Every row gives one point. Two turns around zero, p and q, are shown by what they do to some points. Where does a point land after both, in the order given? Backwards means that the second turn is done in reverse. Each puzzle has new turns, and all numbers are rounded.

Turn p:
[-0.9 -1.0 -5.1] -> [1.3 4.7 2.1]
[-1.3  4.0  0.2] -> [-2.6  1.3 -3.1]
[-2.4  1.6  3.1] -> [ 0.0 -1.5 -3.9]
[ 4.6 -4.6  1.8] -> [ 1.2 -4.4  5.0]
Turn q:
[0.2 0.7 0.8] -> [-0.3  0.8  0.6]
[ 6.1 -4.2 -2.5] -> [ 2.1 -6.3  4.0]
[0.5 0.1 3.6] -> [-2.9  1.2  1.8]
[-2.1  4.7  2.2] -> [-0.5  5.6 -0.4]
[-2.7  2.9  0.3] -> [ 0.2  3.5 -1.9]
[-1.9 -4.1 -4.5] -> [ 1.6 -4.7 -4.0]
Where do these land?
q, then p: [3.0 3.8 2.2] -> [-3.1 -3.1 -3.0]
p, then q: [ 0.8  0.1 -3.8] -> [-0.7  3.7  0.8]
p, then q: [ 0.7 -6.1  1.8] -> [-2.5 -3.3  4.9]
q, then p backwards: [-4.4  2.2 -0.2] -> [-3.9  2.8 -1.2]

Turn p:
[ 0.9  3.1  1.4  4.1 -0.8 -5.2] -> [-4.3 -4.4 -1.2 -3.3  1.1  2.3]
[-1.7  1.5 -0.5 -4.1  2.6 -3.7] -> [-2.8  1.1 -4.6  2.4 -2.6  0.5]
[ 2.1 -5.1  1.3 -1.5  5.6  5.1] -> [ 3.7  4.7 -1.0  0.5  3.0 -6.8]
[-0.4  4.4  3.0  4.4 -1.7  1.7] -> [-3.3 -2.3  4.9 -3.6 -0.6 -0.6]
[ 1.5 -0.5 -1.5 -4.8 -3.3 -1.2] -> [ 0.9  3.2 -0.9  2.0 -0.3  4.9]
[-3.0 -6.3  0.4  2.8 -0.4  3.1] -> [ 4.1 -2.5  2.7  3.6  3.3 -3.5]
[ 0.6  2.9 -4.1 -0.9 -1.9  0.3] -> [ 1.7  0.2  0.1 -1.5 -3.8  3.2]
Turn q:
[-6.9 -0.9 13.7  1.0 -3.7  0.4] -> [-9.9  3.5 -2.0 -2.0 -9.8  6.0]
[ 2.5  3.7 -3.6 -2.2 -3.4 -1.4] -> [ 4.8 -2.2 -1.9 -3.2  2.5  1.7]
[ 2.7 -1.8 -0.5  0.9  0.1  1.4] -> [1.7 1.8 2.1 1.6 0.7 0.4]
[-0.5  5.1 -3.3  0.4  1.8 -0.3] -> [ 3.2 -3.2 -2.1 -1.4 -0.5 -3.7]
[-2.7 -1.9 -3.3  1.3  1.0 -2.7] -> [-2.2  0.6 -1.4 -0.5  3.6 -3.4]
[ 2.2  0.9  3.8 -3.5  1.1 -1.7] -> [-0.2 -2.5 -1.7  3.0 -1.3  4.1]
[ 1.9 -1.7 -1.6  3.2  0.8 -0.3] -> [ 1.5  3.1  0.4  1.6  1.4 -1.9]
[ 1.2 -3.0 -4.0 -1.9  0.9  2.9] -> [ 1.0 -1.1  4.9  0.6  3.5 -1.0]
[-0.3 -0.5 -1.3  0.8  1.4  1.8] -> [ 0.3  0.0  1.8  0.4 -0.1 -2.1]
Where do these land?
q, then p: [-0.2  3.1 -6.2 -2.3  0.2  3.3] -> [-0.7  3.6 -4.3  1.3  5.5  0.3]
p, then q: [-2.9 -1.8  4.5  1.8 -4.2 -3.5] -> [-5.0  2.5  2.5  2.5 -2.6 -3.9]
q, then p: [-1.4  0.6  5.7  2.7 -0.8 -0.7] -> [ 0.7 -1.5  3.9  0.5 -3.7  3.3]
q, then p: [-0.1 -4.9 -1.7  2.3  5.8  2.2] -> [-5.6 -5.5 -0.9 -1.1  2.2 -1.4]
q, then p backwards: [ 3.0 -1.3 -2.5 -3.0  1.5  3.8] -> [-2.0 -2.6  0.2  2.8 -4.1  2.7]
q, then p: [-0.1  5.4 -1.3 -5.3 -1.7 -2.7] -> [ 6.9  3.2 -2.1  2.1  1.7 -0.5]
q, then p: [ 1.6 -1.1  1.6  3.9 -0.8 -2.3] -> [-0.5 -1.1  0.5 -3.3 -3.7  1.1]
